Every row gives one point. To make a cloud, some directions were put in groups of two or more. Within a group, all points are equally far from the middle, so they leave a hole (a ring in 2 directions, a hollow ball in 3). The other directions are filled evenly. Then the cloud was stretched, turned, moved and blurred a little. How many holes are there, and how many directions does each take, smallest first?
In the rows, zero is written as 128.

Cloud (22 x 3):
[[101 129 142]
 [ 86 146  97]
 [143 191 118]
 [150 139  82]
 [ 83 102  96]
 [121 122 152]
 [ 89 127 123]
 [109 145 162]
 [137 141  71]
 [118 156  78]
 [156 135 163]
 [169 144 144]
 [125 161  82]
 [160 111 101]
 [154 130 160]
 [138  87 118]
 [105 145 160]
 [ 97 168 107]
 [159 181 125]
 [160 182 124]
 [164 125 131]
 [152 107  69]]
Holes: 1 (2)

Cloud (20 x 3):
[[123 101  85]
 [160 120 150]
 [153 118  76]
 [156 128  76]
 [172 131 108]
 [119 153 171]
 [171 126  98]
 [181 110 111]
 [ 93  79 129]
 [153 161 142]
 [ 89 120 124]
 [126  85 141]
 [149 155 164]
 [178 144 132]
 [126 154 138]
 [160 109 177]
 [137 101  85]
 [133 117 179]
 [172 129 150]
 [162 141 166]]
Holes: 0

Cloud:
[[124 120 166 109]
 [138 158 110 158]
 [ 86 176  89 115]
 [ 95 134  85 114]
 [187 132 141 158]
 [129  96 106 120]
 [120 131  94  93]
 [191  82 138 152]
 [ 84 118 109 131]
 [ 83 155  86 127]
 [176 103 119 107]
 [120 162 172 132]
 [145 142 145 163]
 [110 181 114 135]
 [115 164 119  82]
 [179 120 127 104]
 [141 177  95 118]
 [122 126  72 129]
 [171 169 109 127]
 [150 122  58 146]
 [123 121 131 169]
 [150 117  68 158]
 [151 166 101  98]
 [140 107 166 143]
 [118 177 130  89]
 [163 149 118  94]
 [ 91 122 127 156]
 [170  97 126 176]
 [127 112 155 160]
 [158 168 115 140]
 [142 149  78  96]]
Holes: 1 (3)

Cloud:
[[157  85 144  93 107 139]
 [123 103 121 126 163  95]
 [112 109 112 117 162 133]
 [176 126 102 109 118  96]
 [205  98 163 131 129 159]
 [155 155 126 113  74 130]
 [131 179 109 170 152 109]
 [184 117 161 144 141 176]
 [164 113 173 135  98  98]
 [132  99 146 110 174 121]
 [204 117  86 140  84 118]
 [ 83 160 139 113 153  94]
 [202 110 102 136 103 157]
 [114 141 130  86 109 128]
 [158  97 160 120 118  99]
 [ 87 154 115 137 164  64]
 [184 122 145 176 136 111]
 [125 153 144  88 140 131]
 [107 135  64 127 120 139]
 [184 126  84 162 153 131]
 [199 108 161 123 147 133]
 [ 87 135 121 125 153 132]
 [183 116 127 174 115 111]
 [136 167 101 155 125 135]
 [121  91 143 129 175 115]
 [ 96 122 167 132 138  77]
 [116  93 120 170 131  94]
 [176 113  95 150 126 158]
 [168 136 120 128  69 160]
 [122 145 122  82 130 132]
 [122  87 114 171 119  99]
 [188 114 158 177 142 118]
 [ 74 174 105 126 163  86]
 [146 142 146  87 153 143]
 [193 114 137 119 101 170]
 [ 73 132 128 124 103  90]
 [ 83 148 121 110 152 119]
 [130  93 147 154 179 147]
 [168 100 169 117 149 112]
 [162 119  90 178 113 103]
 [119 116 104  93 142 131]
 [184 111  71 143  95 156]
 [160 158 126 143  84 119]
 [168 123  92 176 140 108]
 [172 153 159 128 136 158]
 [106 159  92 168 124  96]
 [183 128 126  96 113 157]
 [149 124  83 143 111 159]]
Holes: 2 (2, 2)

Cloud, 46 rows:
[[131 114 147 159  98 180]
 [153 155  66  92 109 139]
 [128 142  99  55 110 142]
 [109 162  72 102 119 150]
 [171 159 112  89 135  74]
 [150 130 105  68  86 127]
 [178 149 116 130 154 147]
 [136  93 107 100 150 135]
 [133 163 141 101 156 116]
 [159 170 121 106 151 142]
 [133 133  64 119 155 168]
 [116 126 125 112 194 112]
 [142 105  92 131 116 144]
 [162 156  98  79  95 159]
 [104 130 105 177 129 164]
 [163 136  89 147 113 137]
 [130 125  88  61 128  96]
 [145 125  98 115  84 131]
 [166 150 101 132 169 146]
 [176 129 171 122 128 105]
 [153 119 140 161 104 176]
 [182 165 119  97 120  86]
 [ 73 116  98 120 134 126]
 [107 148 119 158 162  95]
 [128  90 146 144 148  85]
 [ 91 120  84  89 167 101]
 [ 94 118 137 158 176  93]
 [127 152 103  75 157  71]
 [128 139 135 109 184 118]
 [143 148  89 103 177  76]
 [ 95 141  99  71 117 131]
 [141 124  73  93 116 128]
 [124 164 141 141 113 167]
 [150 142 143 146 114  78]
 [155 142 174 160 105 142]
 [160 133 124 169 133 104]
 [ 92 105 175 118 126 128]
 [177 145 140 123  82 160]
 [133 139 156 152  86 175]
 [140 148  54 119 148 153]
 [ 77 107 105 148 133 148]
 [157 130 163 173 123 144]
 [103 149 116 133 164  82]
 [170 181  94  94 127 112]
 [140  97 127 122 150  79]
 [188 155 148 104 122 111]]
Holes: 3 (2, 2, 2)

Cloud, 77 rows:
[[163  91 104 141 108 169 124 160]
 [128  60 115 133 125 148 126 170]
 [123 136 120 125 108 188 154 128]
 [155 141 100 170 118 110 107 109]
 [136 112  84 105 170 172 138  90]
 [ 96 122 149 129 102 204 105 138]
 [187  98 100 204 140  97  55 158]
 [117 100 137 114 183 124 181  93]
 [ 80 116 126 158 100 148 142 168]
 [207  87 107 173 143 140 122 157]
 [152 174 127 152 156 107 106  83]
 [ 96 105 102 132 104 169 156 145]
 [159 121 106 145 101 109 131 125]
 [122 169  82 137 155 135 122 129]
 [ 75 166 141 104 137 157 118 129]
 [195 119 120 169  96 130  77 173]
 [139 102 115 134 114 175 110 173]
 [125 112 117 135 163 184  75 122]
 [148  70 132 146  69 144 126 157]
 [120 102 122 134 164 174 122  86]
 [ 57 150 138 110 120 119 138  91]
 [139  80  86 132 129  95 144 109]
 [ 74 117 147 148  84 159 161 167]
 [104 152 103 140 132 129 120  88]
 [ 97 128  88 140 159 135 135  83]
 [101 126 103 156  91 105 117 129]
 [114 148 108  91 123 160 104 153]
 [ 90  80 113 122 150 178 131  86]
 [102 118  88 167  98 139 106 129]
 [ 86 181 141 136 149 111 133 110]
 [164  92 136 109 137 152 106  81]
 [161 112 112  91 150 150 137  90]
 [104  92 102 106 129  90 125 107]
 [116 115 147 127 149 173 114  86]
 [125  77 123 200 126  81 100 159]
 [175  75 127 151 105 157 106 112]
 [ 96 145 110  86 102 139 141 143]
 [ 87 143 113 142  78 133 125 119]
 [113 130 131 105 151 180 157  89]
 [ 67 129 115 151 120 102 110 137]
 [ 65  96 157 125  95 185 156 127]
 [ 80  83 135 117 145 147 136  73]
 [ 99 147  68 150 116 164  77 137]
 [147 113  84 130  96 128 111 148]
 [109  82  85 154 129 100 170 158]
 [128 116 158 132 166 155 141 122]
 [113  95 146 125 131 149 129  77]
 [120  94 158 169  85 141 112 147]
 [140 110 136 142  99  98 113 167]
 [111 126 108 176 121 120 141 112]
 [157  81 120  89 157 189 116 108]
 [ 84  79 119 121 162 162 146  85]
 [ 79 158 125 165  87 128 134 148]
 [ 77 122 165 142 111 151 121 143]
 [146  87 151  93 120 181 124 135]
 [142 103 166 177 110 102 106 152]
 [150 133 115 106 126 147 101  76]
 [179  80 111 114 184 116 101 104]
 [104 133  91  86 125 160 153 110]
 [197  95 143 116 144 165 124 110]
 [127 108 161 167  83 153 105 146]
 [189  95  90 110 189 129 112  86]
 [109 131 127  85 126 160 179 100]
 [104 147  97 154  86 180  96 137]
 [143 110  96  85 157 135  98 112]
 [156 103  87 109 162 109  89 109]
 [126 161  93 129 143 125 132 143]
 [189 101 128 196 149 148  67 127]
 [145 143 107 139  84 126 106 127]
 [ 88 160 117 168 109 121 146 149]
 [ 68 119 128 109 117 178 158  82]
 [146 120  94 178 150 107 119  90]
 [136 130 123 138 210 132 123  84]
 [ 85 137  95 163 146 101 104 136]
 [178 120 105 133 179  82 109 121]
 [116 126 114 148 153 157  87 152]
 [113 112 156  77 113 131 143  90]]
Holes: 2 (2, 3)

Cloud:
[[ 92 107 166 175 117 141 125 108 176]
 [120 147 128 141 180 164 141 122 159]
 [126 176 153 104 158 154 164 158 167]
 [ 86 121 106 146  98  91 167 160 164]
 [182 120 162 104 145 156  96 101 126]
 [190 156 121 126 127 135 104  75 126]
 [116 159 103 155  82 129 127 144 128]
 [116 118 163 151 138 141  88 125 159]
 [118 156  75 150 128 144 126 108 149]
 [113 109  88 145  67 116  70  80 170]
 [ 44 106 156 138 103 158  95 171  94]
 [174 147 120  87 113 171 108 159 146]
 [117 144 124 144 199 165 152 169 131]
 [ 90 104 155 127 123 113  96  93 116]
 [139 141 145 130  74  98 126 120 148]
 [ 51 140 151 142  91  79 106 134 129]
 [145 178 145 135 139 162 174 111 161]
 [115 151  93 154 154 100 155 102 161]
 [133 144 174 138 113 144 129 164 110]
 [130 115 118 169 161 130  93 137 103]
 [160 126 114 147 172 112 169 159 110]
 [ 80 100 136 152 157 134 159 198 111]
 [143 154  89  59 102 103 122 136 111]
 [130 106 118 171  98 115 127 146 170]
 [111 161 136 137 179 161 151 146 151]
 [ 97 113  86  95 111 142 152 164 120]
 [105 132 135 181 124 103 100 115 180]
 [ 59 163 105 140 131 132 148 182 115]
 [126 114 157 124 133 112 127  60 156]
 [113 145 115  65 167 142 125 128 147]
 [191 182 101  69 156 138 155 133 141]
 [ 78 164 134 137  98 127  88 118 166]
 [114 149 136  94 115 119  72  84 156]
 [145 132  99  75  82 159 123 131 153]
 [139 205 134 118 187 145 146 114 131]
 [110 206 117 149 172 142 124 170 154]
 [124 137 139 130 176  97 100 145 126]
 [ 74 169 109 117 136 128 131 162 136]
 [169 138 134 114 167 166 190 155 107]
 [152 171  65 125 169 103 148  90 153]
 [106 109 154  98 138  99 102 123 146]
 [156 105 115 168 128 128 116 134 159]
 [ 97  92 107 139 119 131  83 126  91]
 [110 133  88 127  89 149 153 132 130]
 [103 102 115 184 138 104 131 103 123]
 [100 111  94 152  70  80 101  81 125]
 [109  85  97 134 128 123 150 115 128]
 [167 157  83  90 170 119 174 135 107]
 [102 120 161 152 143 135 136 139 172]
 [103 171  93 156 136 127 113 149 119]
 [145 117 149  72  90 135  89  91 138]
 [143 135 126 101  87  67 129  98 116]
 [ 48 171 150 183  90 111 112 127 134]
 [116 120 106 115  86 106 100 164 128]
 [101 130 164 141  94 143  87  99 157]
 [117 120  81  98 145 145 148 148 108]
 [147 130 161 108 188 199 146 155 158]
 [118 169  73 160 140 132 131  95 143]
 [152 216 138 128 148 124 120  88 146]
 [131 171  83 152 118  96 105 114 125]
 [124 125 172 133  73 129 118 125 158]
 [172 132 105  97 120  94 159 129 182]
 [ 70 147 148 141  79  86  91 110 174]
 [104 120 191 125 128 123 142 167 107]
 [ 91 164 133 180 134 169  94 148 148]
 [130 142  73  85 101 123 140 127 162]
 [141 104  97 122 101  95  92 101 138]
 [126 182  77 153 178 121 155 124 107]
 [ 81 165 120 125 114 145 124 126 186]
 [150 128 160  92 107  93 125  91 161]
 [157 143 118  64  87 134 105 117 143]
 [ 96 125 154 154 158 106 119 146 118]
 [135 188 123  96  87 121 162  93 192]
 [121 142 173 124 108 100 164 133 165]
 [143 153 113 118  88 157 156  82 166]
 [ 75 164 114 111 141  86 162  92 138]
 [ 76 113 113 135 110 130  78 114 111]
 [109 175  95 140 160  98 156 126 166]
 [141 154 113  71  95 146 135 167 135]
 [131 171 144  76 153 153 129 135 102]
 [169 180 104  99 137 145 152 140 129]
 [184 153 141 133 161 183 174 119 157]
 [159 137  91 110 163 171 151 175 135]
 [161 140 148  71 202 132 142 126 150]
 [156 108  93  96 172 130 139 148 148]
 [106 129 113 161 147 132 154 161 165]
 [116 118 133 131 175  99 121 146 124]
 [ 51 155 119 177 112 150 120 151 117]
 [152 155 131  86  73 105 101  87 166]
 [ 72 142 107 173 117 146  98 102 114]
 [112 127 143 129 152  88 122  88 148]
 [138 142 101 129 103 164 131 124 113]
 [ 47 157 138 182  84 123 101 125 145]
 [162 138 142  97 115  87 128 102 116]
 [ 79 170 134 152  89 137  95  92 176]
 [ 90 102 126 152 117 110 110 180 108]
 [164  98 112 130 127 142 152 131 161]
 [ 93 155  89 164 125 151 129 142 125]
 [ 99 124  72 136  72 128 104  77 132]
 [ 97 159 161 141 120 136  94 142 146]
 [153 167 123  96 145 155 171 130 101]
 [ 71 133 100 158  74  72  96 107 137]]
Holes: 2 (2, 2)

Cloud, 90 rows:
[[134 104 167  97 185 120 132 118 105]
 [114 128  92 124 133 166 126 122  78]
 [131 140 162  81 149  94 108  77 124]
 [121 126 122  59 213 133 175  94 134]
 [ 99 136 112 133 105 152 163 116 168]
 [106 116 138 208 129 163 148 123  82]
 [108 163 107  92 145 150 131 109 178]
 [115 108 159 115 150 127 100  68 166]
 [107  87 126 158 155 113 157 136 102]
 [159  81 162 135 109 167 128 163 124]
 [106 118 154 141 169 134 126  61 150]
 [106  80 172 110 164 149 152 124 135]
 [163 127 170  69  95 120  94 101 126]
 [160 140 166 134 129 169 173 127 137]
 [133 134 166  86 164 131 127 145  89]
 [149  98 132 160 128 132 142  83 146]
 [ 82 134 176 128 122 139 117 150 134]
 [101 145  98 171 142 138 142 127 104]
 [123 166 109 124 120 125 136 127 164]
 [ 87 112 119 106 138 116 107  85  94]
 [ 95 104 125 136 155 194 144 168 123]
 [132  81 121 139 135 192 156  94 112]
 [ 95 162 117 123 200 168 162 133 118]
 [149 149 155 121 160 114 131  84 104]
 [124 157 116  96 189 127 154 110 179]
 [ 90 119 155  81 176 146 121 140 165]
 [123 128 118  64 171 157  85  96 157]
 [ 87 116 153 104 174 149 162 136  89]
 [137 151 170 147 122 127 119 126  83]
 [113 124 160 182  84 158  85 114 149]
 [ 72 105 137 129 112 172 149 120  78]
 [ 99 176 112  92 163 151 126  84 152]
 [ 95 114 129  75 137 131 116 169 144]
 [125  96 130 140 115 197 170 107  93]
 [ 73 136 146  84 125 124  89 128 150]
 [125 110 145 119  93 173 114 118 194]
 [117  93 111 132 122 180 167  96  92]
 [133  89 136 155 157 144 139  81  99]
 [ 96 122 135 124 204 112 148 114 164]
 [136 142 195  93  95 143 104 145 157]
 [111  91 179 166 145 187 129 118 138]
 [154 125 174 106 186 135 126 116 110]
 [117 104 113 148 209 141 171 141 110]
 [108 135 164 152 137 116 170 138 124]
 [ 81 103 151 137 174 123 123 106 153]
 [163 101 146 158  77 173 101 162 134]
 [109 163 111 150 175 177 159 134 127]
 [ 69 121 157 144 126 149  95 101 123]
 [102  91 137 117 184 196 158 113 131]
 [150 118 162  56 124 134 141 143 131]
 [ 95  72 148 143  80 131 140 125 117]
 [143 174 155 103  90 120 135 121 115]
 [101  95 143 121 164 114 133  98 179]
 [143 136 102  91 116 149 138 158 111]
 [ 90  86 157 140  92 177 151 148 144]
 [ 89 156 115  76 132 134  90 111 163]
 [109 154 160 182 134 175 112 130 131]
 [147 184 151 105 104 162 112 131 114]
 [113 101  99 149 181 150 183  86 120]
 [157 147 171  60 114 135 107  88 125]
 [107 129 119  94 146 104 159 160 124]
 [120 131 148 131 146 131 188  88 153]
 [108 161 154 150 163 133 112 123 101]
 [138 150 156 136 115 179 172 124  95]
 [163 143 119 114 176 150 143 127 164]
 [ 91 145 147 102  99 172  98  89 166]
 [154 154 101  97 122 151 150 123 137]
 [124  72 154 128 108 184 151  97 134]
 [ 71  89 129  90 164 135 116  90 137]
 [135 156 177 163  93 174 121 144  92]
 [138 166 164 154 156 162 108 121 116]
 [114 134 151 135  62 192 100  93 106]
 [154 141 172 100 167 137 134 131  95]
 [103 115  78  92 137 154 126  97 140]
 [124 127 144  84  61 134  62 144 134]
 [ 95  93 164 149  88 196 109  98 141]
 [137 127 150 143  66 122  96 125 176]
 [146 156 173  77 174 137 110 107 111]
 [121 177 146 109 132 145 135  68 141]
 [122 113 173  90  94  99 116 135 115]
 [ 92 157 124  87 190 173 149 127 104]
 [103  98 139 104  70 182 138 114 100]
 [ 60 118 119 109 119 140 100 108 142]
 [137 104 141 129 123 153  99  73 100]
 [117 133 136 171  65 156 150  95 137]
 [118 134 113 115 185 177 135 149  89]
 [109 130 145 100  73 142 108 156 176]
 [120 141  94  99 162  97 131  98 117]
 [137 147 166  69  91 126 130 153 135]
 [135 141  99 137  78 159 122 129 106]]
Holes: 1 (9)

Cloud (102 x 9):
[[148 171  96 121 123  77 132 180 140]
 [115 184 111 131 111 114 123 135 188]
 [101 133 154 104 131 101 116 159 130]
 [128 151 123 156 153 147 143 140  92]
 [101 112 139  55 127 124 172 134 131]
 [131  42 188  88 115 151 136  82  97]
 [162 155 132 137 154 174 145 133 134]
 [ 58 168 107 165 127 118 150 154 131]
 [105 140  91 153 129 127 137  88 172]
 [107  82 115 124 103 131 136 144 126]
 [149 147 172 108 149  72 123 107 134]
 [147 127 129  84 173 115  88 143 106]
 [ 99 115 115 139 127  94 118 150 137]
 [124  78 185  87  91 136 109 124  94]
 [109  87  89 116 122 173 152 111 118]
 [119 124 194  57 121 132 163 119  79]
 [ 86 158 195 108 159 133 128 131 128]
 [105 115 140  64 132 139 149 134 149]
 [136  98 139  96 133 153 106 169 142]
 [131 100 123 116 102 126 102 173 118]
 [106 146 173 148 148 168 109 140 153]
 [149 121 174 104 152 147 167 207 107]
 [121 141 109 148 152 158 112 134  93]
 [143 172 142 100 138  71 120 142  90]
 [149  85 175  64 130 187 108  89 130]
 [131 170 151 112 135 121 118  94 149]
 [109 123  96 118 149  89 136 123 105]
 [155 142 153  73 129 108 172 108 135]
 [122 140 142 123 133  93 107 151 171]
 [ 91 171  96 128 127 153 160 165 136]
 [147  72 174  60 114 155  98  84 115]
 [139 136  89 109 153 201 148 159 123]
 [108 183 159 189 129 119 144 132 147]
 [150 150  99 109 102 170 149 138 161]
 [102 111 164  75 105 148 149 119 165]
 [126 168 165 157 135 145 110 151 169]
 [111 123 179 170 174 184 164 145 158]
 [145 149  74 155 111 153 115 129 119]
 [104 173 123 109 107  70 133 174 122]
 [100 147 136  78 147 153 130 105 109]
 [172 159  85 107 115 151  89 155 124]
 [127 152 132 189  96 159 130 149 160]
 [145 130  72 155 117 178 160 158 141]
 [133 112 147 158  68 121 146  87 110]
 [ 75 140 121 166 132 150 131 153 134]
 [154  75 168 118  75 140 136 130 159]
 [136  40 186  63 117 154 144  80  97]
 [146  85 115 116  88 118 150 108 167]
 [168 138 172 117 132 170 117 121 137]
 [114 127 164  97 153 145 130 162 154]
 [ 90 170 155 138 159 137 167 135  91]
 [134 109 152 132 143 104 180  84 135]
 [ 88 149 163 146 147 166 162 156 104]
 [117 168 123  99 138 128 149 100 174]
 [160 120 146 167 112 104 127 126 107]
 [149 111 184  83 127 119 158 140  76]
 [140  87 156 103 142 123 122 128  78]
 [127 186  90 173 118 153 116 195 143]
 [117 100 158 156 173 163 124 131 101]
 [165 144 175 106 136 162 128 165  96]
 [151 160 114  84 103 103 119 126 113]
 [150  98 191  94 122 184  95 102 135]
 [ 91 116  91 115 122 157 190 118 119]
 [110 125  75 150  77 151 160 142 132]
 [134 123 146 150 120 172 157 131  92]
 [135 124 126 131 124 104 212 163 139]
 [132 121 143 122 105  98 210 152 144]
 [122 114 157 131 145 178 184 130  85]
 [ 90 133 186  86 120 120 131 137 120]
 [123 191  60 168 125 129 134 160 150]
 [175  99 155 119 128 125 149 141  85]
 [ 93 139 133 116 145 150 124  74 140]
 [104  95 189 114 138 111 149 139 105]
 [ 91 143  85 165 131 160 109 162 142]
 [ 84  95 166 135 111 169 145 101  99]
 [125 152 168 167 164 159 191 163 102]
 [104 156  97 135 151 136 149 125 103]
 [111 159 167 126 134 112 100 147 164]
 [107 155 109 101 119 113  93 166 136]
 [120 123 166  87 132 153 147 180 116]
 [136 123 166  93  93  89  84  72 134]
 [138 102 163  76 150 203 109 119 104]
 [141 145 130 214 119 140 126 168 146]
 [128 167  92  91 111  69 128 146 117]
 [108 111 110 115 165  97 147 130 144]
 [170  88 138 153  98 129 115  96 123]
 [131  89 177 156 141 138 183 143 156]
 [114 145 119  60 143 133 160 149 124]
 [113 107 182 135 129  81 114  94 121]
 [125 136 133 107  77 154 100 169 118]
 [155  69 128  59 123 160  97 109 124]
 [118 113 203  91 156 138 132 150 118]
 [117 149 104 132 120 186 152 181 134]
 [185 113 118  85 119 158 159 170 142]
 [169 127 124 170 142 114 130 130 121]
 [164  76 178 106 119 162 128 175  83]
 [133 163 122 147 160 146 128 106 157]
 [160 143 186 127 127 171 152 168 139]
 [123 119 152 124  66  91 130 151  98]
 [ 97 159 149 177 115 119 194 154 120]
 [117 100 188 113 115 101  98 114 121]
 [132 163 123 158 161 139 136 107 153]]
Holes: 3 (2, 2, 2)

Cloud (95 x 9):
[[137 116 155 139  69 120 132 170  88]
 [174 150 150 148 105 111 117 139 104]
 [137 166 145 136  90 119 135 124 117]
 [124  47 163 126  95 103 126 185 147]
 [175  92 144 151 159 100  98 158 147]
 [175  67 149  63  70 144 109 141 126]
 [ 87 120 139 148 140 100 128  92 135]
 [138 178  79 109 154 148 147 146 117]
 [124 106 166 143  60 146 116 119 148]
 [122 148 115 104 150 146 103 144 155]
 [168 125 167  77 116 142 129 120 126]
 [132 169 122 163 106 133  97  81 145]
 [129  84 171  89 110 149  77 179  87]
 [187 149 104 136 125  88 102 134 188]
 [ 87 113 117 128 131 162 143 183 126]
 [179 117 162  92 130 181  89 167 122]
 [122 134 100 156  73 120 158 129 142]
 [ 76  84 142 129 104 116 136 110 147]
 [156 158 135  75 140 129 123 120  97]
 [123  88 115 133 116 160 146 163  77]
 [154 145 135 194 142 118 100 114 148]
 [164 145 111  84 114 119 124  93 154]
 [195 125 118  90 125 143  96 141 126]
 [145 125 115 151 162 170 102 119 134]
 [167 157 113 107 159 170  83 138 136]
 [120 135 143 111 136  89 158  89 127]
 [104 143 108 183 104  90 157 115 118]
 [ 83 149  99 161  85 115 151 141 118]
 [139  81 150 126 123 141 111 177 149]
 [173 124 146 164 107  91  98 139 164]
 [ 94 128 135  96 125 119 139 121 119]
 [128 109 113  97 123 132 117 194  98]
 [195  85 167 114 119 129 107 135 125]
 [ 82 134 128 140  71  99 147 174 142]
 [138 136 164 142 116  43 154 120 136]
 [128  89 164 176 105  74  91  86 137]
 [138 107 125  91  97 134  82 180 139]
 [168 127 165  73 112 167 132 146 143]
 [ 88 168 144 118  90  80 119 137 163]
 [136  89 159 125  82 134 155 107 135]
 [151 110 111 150  88 108  65  79 120]
 [150 122 103 119  75 100 134 123 136]
 [105 116 121 143  44 129 148 109 120]
 [107 188 106 133 126 109  94  78 172]
 [134  85 148 156  56 109 114 130 170]
 [161 100 138 136  59  86 136 156 125]
 [106 106 158 134 110 128 148 205 122]
 [ 77 180  82 105 127 134 152 100 128]
 [152  84 144 153  97 159 131 138  80]
 [123 135 100  96  78 149 138 177 107]
 [145  75 173 113 102 129 108 149 157]
 [ 66 158 131 165 101  71 145  93 149]
 [ 97  94 111 108 114 131 153 186 149]
 [100  70 143 151 101 113 149 179 120]
 [145 118 112  67  88 147 153 199 132]
 [160 164  97 105 109 130 124 119 141]
 [113 149 169 131 112  99 148 118 108]
 [118 118 136 107 133  95 144 129 121]
 [ 73 162  87 152 114  83 115  83 136]
 [116 115 110  81  70 139 135 118 107]
 [139  80 154 160 104 124 118 119 159]
 [114 115 124  93  78 152  85 158 143]
 [143 178 104 156 117 135  94  82 140]
 [196 109 122  85 113 116 101 124 107]
 [111 151 112 136  96 123 103 138 174]
 [158 117 135 152  73  87 121  90 146]
 [176  74 134 141 131 143  95 123 124]
 [100 112 159 142  74  92 139 173 117]
 [180 108 160 145  85 140 122 181 112]
 [130 150 116 135 105 122  79 132 148]
 [150  77 142 105 120 129  77 164 118]
 [103 167 118 132  80 110 162 132 141]
 [136  84 139  89 104 109  85 138 141]
 [161  54 137 113  94 120 137 141  94]
 [117 102 105 163  79  48 149 144 136]
 [103 180  73 144 157 123 104 122 146]
 [ 91 140  98 112 133 111 171  94 142]
 [ 76  72 138 168  76  83 165 127 132]
 [110 165 125  64 122 133 153 142 132]
 [126 119  91 144 113 108  75  97 137]
 [ 95 149 132 167 108  65 122 116 158]
 [132  95 142 129  37  88 135 112 123]
 [153  97  98 118 111 137 111  73  89]
 [173  98 103 103 115 171 127 183  89]
 [149 130 144 102 154 114 103 144 163]
 [136 128 122 188 154 153 119 134 153]
 [152 174  87 129 134 142 100  94 156]
 [122  96 139 161  77  67 123 163 103]
 [132 157 131 134  84  80 138 103 125]
 [165 165  87 117 116 129 135 130 171]
 [129 102 129 101 120 140  92 146 139]
 [102 103 168 135  81 101 150 203 142]
 [133 151  94 125 106  97 110  83  86]
 [ 95 156 153 149 101  74 152  92 124]
 [133 159 100 158 107  74 145 106 132]]
Holes: 2 (2, 2)
